Each row is a point. Each copy is the shape, with its points in the same order, stretched, turned, moved and blurred by noise. Is it also mirrored, or only turned?

Shape (8 x 3)
[[-26 -19  15]
 [-24  15  13]
 [-17   5  16]
 [ 31 -35  18]
 [ 60  21  -1]
 [-26   6  16]
 [-23  18 -23]
 [-12  14  16]]
Copy 1 (8 x 3)
[[ -6 -28 -11]
 [  0  -4 -19]
 [ -9 -13 -12]
 [-17 -17  39]
 [ -5  36  43]
 [ -7 -12 -20]
 [ 29   1 -13]
 [ -8   0 -14]]
Copy 1 is: only turned
Copy 2 (8 x 3)
[[ 19  28 -19]
 [ 19  23  11]
 [ 18  17   3]
 [  0 -18 -31]
 [-24 -46  22]
 [ 21  24   3]
 [-10  30  17]
 [ 17  11  11]]
Copy 2 is: mirrored
Copy 3 (8 x 3)
[[ 25 -24 -28]
 [  3  13 -23]
 [ 13   5 -16]
 [ 45 -27  30]
 [  0  26  58]
 [ 10   6 -25]
 [-36  -8 -22]
 [  9  17 -12]]
Copy 3 is: mirrored
Copy 4 (8 x 3)
[[  7 -27   8]
 [ 26 -10  -3]
 [ 17  -8  10]
 [-43   3  47]
 [-35  59  30]
 [ 23 -15   2]
 [  8   3 -39]
 [ 19  -1  10]]
Copy 4 is: mirrored

Shape (8 x 4)
[[ 13  41 -18  11]
 [-11  -3   1  -2]
 [-13  -6   7 -23]
 [-20   7 -23 -30]
 [  8   6  22 -26]
 [ 26  20 -12  -4]
 [-12  -6  28 -10]
 [-13   0 -17  -2]]
Copy 1 (8 x 4)
[[  4 -10   3  60]
 [-12  -1  -5  -6]
 [-21  20   6 -18]
 [-48  12  18   8]
 [  9  31  15  -2]
 [ 13  -9  26  38]
 [ -2  25 -13 -22]
 [-27 -12   0   5]]
Copy 1 is: mirrored
Copy 2 (8 x 4)
[[ -9 -21  33  -2]
 [-12  11  -6  15]
 [  4  26 -16  10]
 [-13  25  -3 -14]
 [ 24  18  -5  11]
 [  4 -20   8  -4]
 [  9  27 -10  30]
 [-22   9  -2   8]]
Copy 2 is: mirrored

Shape (10 x 6)
[[  6  -1  42 -20 -15  15]
 [  6   8 -23   8 -18   6]
 [ 10   2  -6 -13  10  26]
 [ -4  22  37 -24   9  -9]
 [  5 -15  10  21 -32 -30]
 [ 15 -16  -2  17 -12 -17]
 [-30 -15  -1  29 -23   2]
 [ -2 -15 -12 -12  11   5]
 [-16  11  30   6  -8   3]
 [ 27  22  -3  19  27 -25]]
Copy 1 (10 x 6)
[[ -6 -28  10 -32  14   6]
 [ 23  -1   1  20 -12 -12]
 [ 12  -5  -2  11  10  22]
 [-24  -6 -22 -29  12  11]
 [-12   3  31  -8  -9 -41]
 [ -2  14  24   2   4 -27]
 [-17  -8  31  15 -27  -8]
 [ -3   3   9  23  18   4]
 [-19  -8   4 -20 -12   9]
 [  1  50 -19  -8   4  -8]]
Copy 1 is: only turned
Copy 2 (10 x 6)
[[ 20  27  22 -18  18  -3]
 [ 17 -10 -14 -24  -8   3]
 [ 33 -15   2 -12  19 -14]
 [-10  24  21  -5   1 -25]
 [  1  24  -9  -6 -27  27]
 [ 17   4  -8   1 -15  17]
 [ -7   4 -12 -16  11  37]
 [ 21  -3 -22   1  10 -12]
 [-13  16  19 -12  13  10]
 [ -8 -16  13  22 -27  -7]]
Copy 2 is: mirrored
Copy 3 (10 x 6)
[[ 18 -15  25  -4  -7  -5]
 [  6   2 -17  -6  16  15]
 [ -4  13   0 -18  -4   7]
 [  2   3  34   3   8 -23]
 [ 11 -38 -22  21   4   1]
 [ -3 -22 -18  10   2  -6]
 [-10 -21 -10   5   8  38]
 [-18  -3  -4 -22  16   7]
 [  5 -12  19  10  -3   7]
 [-17  13  -8  18  -2 -34]]
Copy 3 is: mirrored
Copy 4 (10 x 6)
[[-19   1  26 -27  40  -7]
 [ 13  14  -3  12 -24 -20]
 [  1 -28  -6   6   5 -12]
 [-22   8 -11 -19  47   3]
 [ 16  60  33  -3 -10   8]
 [ 26  33  21  10  -8   4]
 [-20  27  31  12 -44  17]
 [  4 -13  -8  -3 -13  11]
 [-27  18  16   3  16   4]
 [ 35  24 -16  47  20  -2]]
Copy 4 is: mirrored

Shape (9 x 6)
[[  6 -10  10  15 -12  40]
 [ 10  -7  10   6  -3   4]
 [  0  -1  -9   8   7 -12]
 [ -4  15  17 -23  -5   1]
 [ -3 -20 -18   9 -23   5]
 [-29   7   3  15  -6  -8]
 [-17  34  15  -1 -13 -21]
 [-12  27   6  14 -21 -34]
 [ 17  15  -2  -2   0  56]]
Copy 1 (9 x 6)
[[-11 -18   1 -26 -40 -25]
 [ -3  -7   8   0 -15  -8]
 [ -4   7  -6  17   1   5]
 [  8  22  17 -21  -8 -17]
 [-24   0  -4   4   0 -19]
 [-18  31  -4   7 -19   3]
 [  2  47  11  10 -19 -14]
 [ -4  44   6  34 -15 -15]
 [ 11 -13 -12 -43 -39 -37]]
Copy 1 is: only turned
Copy 2 (9 x 6)
[[ 21 -16 -14   3  -6  35]
 [  7   2  -2   7  11  10]
 [ -9  -6   7  16  12  -4]
 [-19  10   4  -9   4  23]
 [ 12 -22   6  -5   7 -11]
 [ -8 -12  31  12  -3   5]
 [-26  -1  41   7  20  22]
 [-17  -8  52  13  33   5]
 [ -4 -22 -37   4  -1  60]]
Copy 2 is: mirrored
Copy 3 (9 x 6)
[[ 24  23 -11  18 -19  -4]
 [ 11   5   0   7  -9  -9]
 [ -9   1  -6  13   4   7]
 [ 10  11   3 -16   5   6]
 [ -3  -4  -6  12 -31  -5]
 [-10  11  10  10  -6  27]
 [-10  18  24 -10   5  10]
 [-25  11  30  -1  -5   4]
 [ 20  42 -39   8  11  -3]]
Copy 3 is: only turned
Copy 4 (9 x 6)
[[ 18   6  18  35  25 -18]
 [  2  13  11  17  -1  -7]
 [ -7  -1   0   1  -8 -17]
 [-15   5  24  -3  10  16]
 [ 25 -25 -13  30  -3 -11]
 [-23 -12   9  11   2 -17]
 [-32  -8  38 -15  -9   0]
 [-25 -17  33 -10 -27  -7]
 [ 31   9  17   8  48 -11]]
Copy 4 is: mirrored

Shape (14 x 8)
[[-33  18   1   4   8 -17  23 -30]
 [ 10  16   3 -14 -15  -3  32 -21]
 [ -2  34  -9   9 -16  15 -24  -4]
 [-22   2  -1   0  -6  -1  -5  18]
 [ 26  29  34  20  -8  13   0   9]
 [  1 -12   6  -1 -14  -4   3 -16]
 [  4   7  -9 -13 -28  -7   4 -13]
 [ -6  22  41  -4 -20  10  23  28]
 [  3 -22 -12   8  14 -11  -6   8]
 [  7  14  23 -22  -3 -19   8   8]
 [ -2 -12 -10 -10 -10   5  19 -18]
 [-15  -7 -11  25 -29 -11  -6  -3]
 [  1  27  -5   7  -2  10  13   1]
 [  2  -8   2 -30 -25  17  17   5]]
Copy 1 (14 x 8)
[[  7 -17  10  -9  42  12 -30  22]
 [-27   2  17   0  10  30 -12   7]
 [-12  -4 -21 -60 -11   5 -10  10]
 [ -3 -14 -20  -7  -1 -21  -3   7]
 [-25  28   6 -25  -7  10   0  44]
 [-11   3  20  -2  10 -12   2  -7]
 [-27  -2   0 -15   6   6  -1 -15]
 [-46  -7  -1   7  -3   1  -6  48]
 [ 26  17 -11  16  -7 -22   5  -8]
 [-24   5  -4   1  13   7  24  24]
 [ -7  -9  18   9  -3   3 -12 -16]
 [ -7   6  -5  -9  18 -26 -24 -14]
 [ -6   4 -15 -16  -8  19 -25  21]
 [-37 -18  11  11 -25  -1   4  -9]]
Copy 1 is: only turned
Copy 2 (14 x 8)
[[-24  22 -11   2 -12 -12  27   6]
 [ -9   8  23  12 -30 -17  25  -5]
 [ -5  -3 -12  18 -27  21 -16  18]
 [ -6   7  -3  -7   3  -1 -20  15]
 [-12  -2  31  37   1  17  -6   1]
 [  3   5  -3   6  -8  -4   3 -17]
 [ 11   7   2   9 -33 -13   2  -4]
 [-25  13  42  19   7 -12 -15   5]
 [ 21  -2  -7 -14  13   8   0   5]
 [  4  29  26  13  -2  -4   4   5]
 [  2   1   1 -12 -22  -7   9 -14]
 [  9 -11 -23   6  -1 -18 -14  -2]
 [-10  -6  12   7 -14   6   8  19]
 [  2   6  23  -9 -26 -11  -8 -11]]
Copy 2 is: only turned
Copy 3 (14 x 8)
[[  2 -32   6  37  26   3  17  12]
 [-13 -21  -9  13 -18  -4  33  10]
 [-10  29  11  18   7 -36  12  23]
 [ -3   2   8   0  20 -12 -14  22]
 [-14  26  20   1 -22  -3  32  39]
 [  7  -9  -1  18  -5   1 -12   9]
 [  1  -2  -9  16  -5 -22   5  16]
 [-24  -4  21 -19 -10 -10  20  51]
 [  8   4 -10   7  12  18 -15  -4]
 [ 10  -3   5 -16  -4 -13  20  22]
 [ -9 -22  -9  18  -6   3  -3  -6]
 [  2   9 -10  31  15 -10 -24  33]
 [-24   7   6  10   3  -6  32  16]
 [-17 -18  -5 -13 -19 -18  -7   4]]
Copy 3 is: only turned
Copy 4 (14 x 8)
[[-22 -10  33  -3 -20 -27 -12 -15]
 [  7  26   8  10 -29 -10 -21   2]
 [ -4 -22 -23  28  15  -8  10  -8]
 [-17 -21  18  -2  -2  13  -4  -4]
 [ 15  13  15  48  31   2   9  17]
 [ 16  -3  13  -5  -3 -12 -17  -6]
 [ 13  -6  -9   1 -22  -9 -17   1]
 [ -5  16  43  39  -4  30 -21  12]
 [  0  -7  15 -25   7  -2  13   3]
 [ -5   6  19   6  -5   2 -21  34]
 [  6  15   8 -12 -22  -6 -18 -19]
 [ 19 -37  13  -2  -9 -11  11 -16]
 [-11   9   4  20  -5   2   8  -6]
 [  3  23   2  -1 -23  22 -36  -7]]
Copy 4 is: only turned

Shape (15 x 9)
[[ 19   8  18   4  -9 -16   4 -17   8]
 [ 25  36  27   4 -13  13   2   4  -7]
 [-13 -21 -28   0 -18   8  -8   4  -1]
 [  5 -20 -11  -8   5   6  -9   5 -30]
 [-14 -23   9   9   1   3 -22  -3  19]
 [ 22   4 -36 -21  -4  -3  -5   4   5]
 [-14 -18  17 -25   7   8  -8   4 -21]
 [-19 -19 -25   2  -6  14  27  27  -8]
 [ 25   2   8  -3 -28  -4  11  -6  16]
 [-26 -19 -12 -18 -22   3   5  -6 -16]
 [-29 -16  -7 -33  13  -1  15  -7   7]
 [ 23  10 -20 -12   5  25  14 -10 -15]
 [ -7  -1   5  14  -6 -17  30   7  17]
 [  9 -19 -12  -9   0  14  11  12  -1]
 [  2  -4  -4  13  -8  17   7  23 -30]]
Copy 1 (15 x 9)
[[ 10  -3 -28  -8  10  10   4   6 -13]
 [  5   3 -19  24  -7  33  14   3 -33]
 [-29   3  29 -12 -11 -20 -18   3   9]
 [ -4  18  26   0 -33 -24  15  -2   1]
 [  6 -21  12  -6  15 -13   7 -14  -6]
 [  4  16  25 -17 -31  -8 -39   6   6]
 [  1  -8  19  -1 -38 -16  33   1   5]
 [-32   7  32  19 -20 -17 -28  28  30]
 [  0  -8 -21   0   1   1 -23   7 -16]
 [-41  -1  17 -19 -28 -15   6  14  22]
 [-11  -8  18 -16 -32  -6  -4  16  47]
 [-11  32   4  21 -39  15  -4  -7  12]
 [ -8  -9 -13   2  20   2 -23  34  17]
 [ -1   5  18  17 -24 -17 -19   4   8]
 [-18  15  18  27 -16  -9   7  12  -9]]
Copy 1 is: mirrored
Copy 2 (15 x 9)
[[-16  -1  13  -2 -26  30  10 -28  -8]
 [  3 -30 -20 -11  -6  48  10 -28   9]
 [ 39   2  26 -12   6 -33 -24   8   2]
 [ 17 -13  23 -13  17 -33  29  12  16]
 [-12  22  28   8  25   5 -26  10   5]
 [ 26 -42   9  20 -26 -42  -2 -10  -2]
 [-13  16   5  -9  31 -34  20  -8  20]
 [ 35 -24  -1 -28  16 -48 -20   9 -24]
 [  7 -14  24  -7 -29  16 -11 -46  -7]
 [ 30  28  13 -24   5 -44  -7 -14   0]
 [ -9  18  -9  17  15 -60  -6 -20 -21]
 [ 38 -44   1  15  10 -14  27 -26  -7]
 [-10  -6  -5 -16 -21   4 -20 -11 -38]
 [ 15 -30  19  -1  13 -32   1 -10  -7]
 [ 30 -30   4 -39  16  -5  12  14   6]]
Copy 2 is: only turned
Copy 3 (15 x 9)
[[  3  18  19   3 -18  22  -2   5   8]
 [ 23  10  29   4   6   3 -29  23 -11]
 [ -3 -11 -36  12   5   6   5  -4   0]
 [ 11 -35 -15   7  -7 -17  11   2   7]
 [ -2  -5  -3  13  24  -1   4 -17  17]
 [-16 -14 -20   9 -30  31  -7   3  17]
 [ 21 -22 -11  12   3 -38   2 -13   1]
 [  6 -22 -31  10  13  -8 -10 -17 -42]
 [ 11  14   5  22 -20  37 -14   0   6]
 [  2  -7 -33  12  -8 -18   8 -10  -9]
 [-18  -3 -22  16 -14 -17  -2 -36 -12]
 [-15 -13   2  30 -24   4  -7   7  -5]
 [  0  15  -1  -4   2  19  -9 -18 -27]
 [  4 -21 -16  25  -3   9  -6 -10 -11]
 [ 30 -25  -9   1  15 -15  -7  14 -25]]
Copy 3 is: mirrored
Copy 4 (15 x 9)
[[-17   0 -10 -10  15  -6 -10  18  -8]
 [ 12 -11  -6 -15  22  21 -35  18  -7]
 [  1  -1  -1  10  -5   8  24 -21  -7]
 [ 12  13  -2  14 -20  13   7  -1  -2]
 [  0   3 -12   9   2 -23   1 -19  -6]
 [ -2 -13 -12   6 -18  15  27   8  22]
 [ 13   0  -2   5 -32 -15  -1  10 -24]
 [ -7   9  16 -23 -30  16  14 -28  -7]
 [-30 -10   3  -9   7  13 -12  13  -8]
 [ -5  -6   3   1 -13  -1  23  -2 -38]
 [ -4  -9   4 -14 -37 -28  34   4 -24]
 [ 12   0  26 -16   1  24   3   3  17]
 [-29   8  -3 -35  -6  -2   3  -5 -12]
 [ -5   0  15  -7 -28   8   2  -9   5]
 [ 14  13   3 -10  -7  30 -15 -12  -8]]
Copy 4 is: mirrored

Shape (17 x 11)
[[ 13   0 -14  30   9  -4   1  10  18   5 -21]
 [  0  -5  -3 -27  -3  26  -1   4   2  27  10]
 [-20  17   2  22   0  -1 -16  21  22   3   1]
 [-19   9  26  -6 -11  -3  24 -13  16  -4   7]
 [ 18  -5  16   1   5  24  -4  -6 -29   9   3]
 [  8  22  -2  11   9 -15  14  41 -12  32 -20]
 [ 13  -7 -13 -10  16  -9  12  -7   3   1  44]
 [  9 -24  39 -21   8  -7   5  24   1  -9 -11]
 [  4  -5  18 -11  20 -30  -1  15  -5 -23 -45]
 [-14 -11  -1  25  10  11  -1  -6   7   9 -16]
 [  8 -32  17   1  11  24   7  28 -21 -18   4]
 [  6   5   1  -8  -3  43   2  -5   7 -35  14]
 [-25   1 -12  12  -6 -20   4  32   6  12   4]
 [ 21 -19  -2 -23 -15 -25   5 -11   8 -27   7]
 [ 21   5  -1  36   9 -11   4  22   2  13   4]
 [-24 -17  21  -5   1   2  25  14  19  -7  38]
 [ 15  -9  22   4  12   9   8  13  -7  -3  -8]]
Copy 1 (17 x 11)
[[-23  -4   0  43  -9 -29   8 -15   2  20  -3]
 [-20  13 -10   7   4  28  -9   3  28 -13   5]
 [ -4  -4   8  42  -6 -25  13  17  26 -12  23]
 [ 48   5  -1  22  -9  -9 -14  -7  33   3  19]
 [ -8  -4  -8   4  -7  24   3  -7  -8 -23   0]
 [-35 -23  10  42   5 -33 -20 -10   3  14  44]
 [ -3   9  -7 -26   6 -12   7 -22  17  -4 -19]
 [ 11   4 -28  20 -27 -18 -21  27   2  -2  17]
 [ 20  -9 -13  29 -17 -24  -8  26  -8  38  34]
 [ -4 -11   3  28 -29  -6  10 -14  18   6   4]
 [-10 -20  -6   0 -31  -4 -16  13  -3 -25 -24]
 [ 18  -3  -6  12   8  26  -1  16  13 -18 -37]
 [-10  -7  24  14 -10 -30  -9   4  30   3  23]
 [ 29  39  -8 -13   5   5 -10   4   0  20 -14]
 [-28  -6   3  32  -5 -40   4 -21  -5  -4   6]
 [ 25  -2  -4   1 -26 -30 -15  -2  40 -21  -7]
 [ -3 -11 -15  25 -16 -13  -9   2  -4  -5   2]]
Copy 1 is: mirrored
Copy 2 (17 x 11)
[[ -6   4  25  18   4   2  -4   7 -29   8   7]
 [-10 -18  18 -20   4  14   0  15  20   7  -5]
 [-16 -15  -8  14 -10  16   4   3 -21  16  20]
 [-20   0 -30 -12 -12  -2  12   5   4  -5 -18]
 [ 17  12  15  -7   9  23  15   0  20   9  10]
 [-36  -3  29  11  10   5   0   4 -12 -24  31]
 [ 12   0 -12 -31 -18  -7 -13  28   6   0  18]
 [-32  25   4   3  -3   1   8   4  33  28  -2]
 [-26  23   4  30  14 -26 -12 -17  18  10   1]
 [ -2  -6  22   9   1  -3  17   0 -14   9  -4]
 [ -8  27  15 -26  -6   4  16  -9  21  43   3]
 [ 10  12 -27 -36   2  16  -1  -9   1  46 -17]
 [-34 -16   6   3 -24  -6  -7  -3 -10  -9  19]
 [  0  20 -24   8 -20  -4 -35   7  27   5 -12]
 [ -2  11  17   9 -10  15   6  17 -26   3  32]
 [-25   0 -22 -38 -34  -5  20  19   8  20  -2]
 [ -8  21  12  -6   5  10  15   2   9  19   5]]
Copy 2 is: mirrored
Copy 3 (17 x 11)
[[-12  -4  -9 -19  14 -32  -8  -1  -1   2  -6]
 [-11  10  -1   9 -27 -11  22  -1  45 -15   9]
 [-34 -28   5  -5  11 -15 -23 -19  13  18  -1]
 [-18  25  15  -9 -20  12 -12 -36  -1  13  -4]
 [ 20  16  11  -4 -20  -2   1  47  16 -16  10]
 [-27  18 -46  -2  16 -22 -30  10   3  15  19]
 [  5  -3 -17 -31 -21  22  45   5  13  16 -15]
 [ -9  22  -2 -35  -9  30 -31   4  20 -23  11]
 [ -7  20  -9 -27  20  38 -28 -10 -15 -30  25]
 [  0 -11   3  -9 -16 -27  -4  -9   8   0  12]
 [ 12  -5  -7 -10 -22  21 -20  36  17 -30 -12]
 [ -7  -1  34  21 -17  18  12  15   2 -42 -37]
 [-20 -17 -31  -5   6  -1 -22 -35  19  28  -3]
 [ 13  28  10 -29  12  40  11 -18  11 -11 -23]
 [ -8  -4 -19 -28  13 -26 -15  23   6  29  -9]
 [-14  -8  -8 -24 -36  23 -11 -28  19  19 -19]
 [  0  15  -1 -19  -9   3 -18  26   7 -14   5]]
Copy 3 is: mirrored
Copy 4 (17 x 11)
[[  0 -13 -17 -15  -9 -14   0 -22  46  -3 -13]
 [  5  20  -8   2  21  -1  -1  23 -35   4  -9]
 [ -5 -26  -7  -2   4  -1  20  17  24 -18   0]
 [  0  20  16  -7  22  25   8   0   3 -30  23]
 [ 15  30  -9 -24  11   1 -18  36 -17  -1  -5]
 [-15   3  24 -13  33 -40 -31  10  60   6 -35]
 [  7 -17   9  15  28  11 -21  29  -6  26  22]
 [ 49  31   8  16  19  21 -22   9   6 -34 -54]
 [ 33  15  14  20 -13  -5 -33 -19  41 -35 -40]
 [ 15 -17 -16 -26  -2 -11  12 -13  12  -6   3]
 [ 45  13 -20   2  31   6 -29  25 -10 -26 -38]
 [  8  29 -49   8  18  21   8  23 -24 -31  19]
 [ -3 -38  19   6  18 -13 -15   0  21 -13 -11]
 [ 11   5   2  27 -18  35 -35 -16  -6 -24  -9]
 [ -5 -18  -4 -25  10  -8 -17  13  57   8 -16]
 [ 30  -6  11   9  55  29   0  23  -9 -21   2]
 [ 27  22  -4 -13  23   2 -14  15  17 -16 -27]]
Copy 4 is: only turned

Shape (17 x 12)
[[ 10 -10  -1 -33  -4  15  -3  20  10  40  11   1]
 [  4  38  -9  -6  15  -3   1  11  16  26  10  -6]
 [  0 -11 -18  -2  -6  17   4  20  -6  -3 -15  -3]
 [  8  -6   9   3  13 -46 -15   3  -3 -15   8   4]
 [ 10 -11 -29   0   5   1  -3   1   2 -17   7   4]
 [-10  -8  13  -3  21  13  -1  20   3 -15  -1   1]
 [  9   3 -36  -8  -7   7 -21   7  -3 -16   9 -18]
 [  7  -7   8   3   1   9  -1   4   7   6   7 -21]
 [ 10   4   5 -41  29 -40  -8   2  16   2   6   4]
 [ 15 -11  11  -4  12  12 -17  11 -16 -10 -12  -6]
 [  9  -6   7 -11  26  -1  -6   1  -2 -14 -14 -18]
 [  4  -4  15   1  -5 -20  -7   4  15  -8   1  -2]
 [ -6  -7   5  10   6  17 -33  -1  14   7 -46   0]
 [ 11  20  18   2  -8   8 -26   2  -2  -7  -6  -1]
 [  8  -3   0   9  31  15   1  -3  11 -15 -15  -1]
 [ 10  -6  14 -39  -9   1   6   8 -25  -7   8  -1]
 [-10 -11  10   2  -9  15 -18  -7 -24 -11  -5  -3]]
Copy 1 (17 x 12)
[[  6 -22  30  -3  30  -9   9   6   2   8   0   7]
 [ -5 -22  31 -38 -10 -16  -3  -3   1  -4 -13  14]
 [ -7  -3 -17  29  11 -13   2  -6  10  10 -14 -13]
 [ 11   5  -3  -8 -21  10  -9  -8   6  25  30  17]
 [-13   0  -3  18 -13  -8  11   0   1  29   1 -14]
 [ -8 -11 -27  20   7  18   0  19  12  13 -14  16]
 [ 18  12   4  21 -20 -24  20   1  -1  20  -7 -17]
 [ -3  -2   3  20  -7  -7   3   4  -1 -10  -6  12]
 [  9   5  30 -34  -4  20  -5  10  17  60   8  29]
 [ 20   8  -7  36   4  10 -13   1  -8  17  -7  -2]
 [ -2  18   1  21  -3  19  -2   4   3  37 -19  15]
 [ -1   3  -6   0  -2  -4  -8  12  11   1  13  15]
 [ -6  19 -34  20  41 -20 -31  19 -30   4 -18  12]
 [ 29   2  -2  -1   6  -4 -23  12 -11 -14  -3 -11]
 [-25  -1 -16  14  -2  15 -14  12 -10  25 -27   6]
 [ 28  10  22  12   8  24  12  -6  22  19  -2 -18]
 [ 20  19 -21  26  12   3   3  -7 -15  -5  -5 -15]]
Copy 1 is: only turned
Copy 2 (17 x 12)
[[ -8  -5  18  31  26  13  13   2   6 -18 -20 -17]
 [-21  14  24  22  19  -7 -21 -18  31   9 -23 -19]
 [  3 -18   0   6  12 -21  29  14  -4   7   4   6]
 [-13  -6 -30  10 -22   8 -25  14  10 -21  14  19]
 [ 11 -23   2  -8  10 -10   3   8  13  -4  20  14]
 [-12 -15 -36  -7  -4   0  15   7  18  13  -1 -18]
 [ 15 -28   5  10   7 -34   7  -8   7   4  10   3]
 [ -1   8  -9  -2  -8   0   2  -2   4  -5 -23 -15]
 [-19  -1 -17  21   3  11 -16   4  40 -21  21 -19]
 [  3  -8 -37  17  -5   0  25   3  -4  -4   5   9]
 [  3   4 -35   2 -14  -6  18   3  19  -3   7 -13]
 [-14  -2 -21   1  -8   6 -24  11   3  -6   4  -9]
 [ 20  -4 -23  29  -5 -12   9  18  -7  30  -6   2]
 [ -8   2 -23  24   4   3 -15 -16  -8  14   1  -5]
 [  5   3 -28  -9   5   1   9   6  24  11   8  -4]
 [-18  -9 -12  11   0  13  25 -12  -3 -20  17 -15]
 [  7 -12 -14   6 -27   4  21  -3 -14  10  -7   1]]
Copy 2 is: mirrored
Copy 3 (17 x 12)
[[ 10 -20 -48 -36  15  19 -12  -4 -27  -1  -8  11]
 [ 39 -14  -6 -30  -4 -15 -15  24 -25   0  17  -9]
 [-12 -15 -11  -1   8 -23  -1 -33   8  -1   2  -4]
 [ -4  15  18  25  -3  18 -20   9 -25  13 -13  20]
 [  2  10   2   2  -3  -7  14 -19   4  17   6  -3]
 [-23 -10  -7   5 -10 -29   5 -15 -12  -9   2  25]
 [  6   1  12 -15  19 -22   8 -21 -13  12  -1 -26]
 [-12   3 -15  -2  -5  -2   0  -3 -10  -8  -3  -8]
 [ 15  13  10  -9   0  29 -36   7 -44  11   2  34]
 [ -7  -2  -1   8   2 -10 -13 -32  -5 -17 -25  17]
 [ -5  18   7  14 -11 -10 -20 -27 -11  -9  -7  13]
 [ -8   3  12  11   5  13 -13   7 -20  -5   3  10]
 [ 17  -1   2  21  38 -28 -17 -38  -5 -31   3  24]
 [ 14  -9  24 -12  18 -14 -17   3 -10 -31 -13   2]
 [  5  13   6  15 -21 -24   4 -24   8 -10  11  16]
 [-31  -8  -1 -25  -1  18 -27 -13  -6  -7 -27  13]
 [-24   2  -1   2  19 -18  -6 -15   7 -12 -22   8]]
Copy 3 is: mirrored
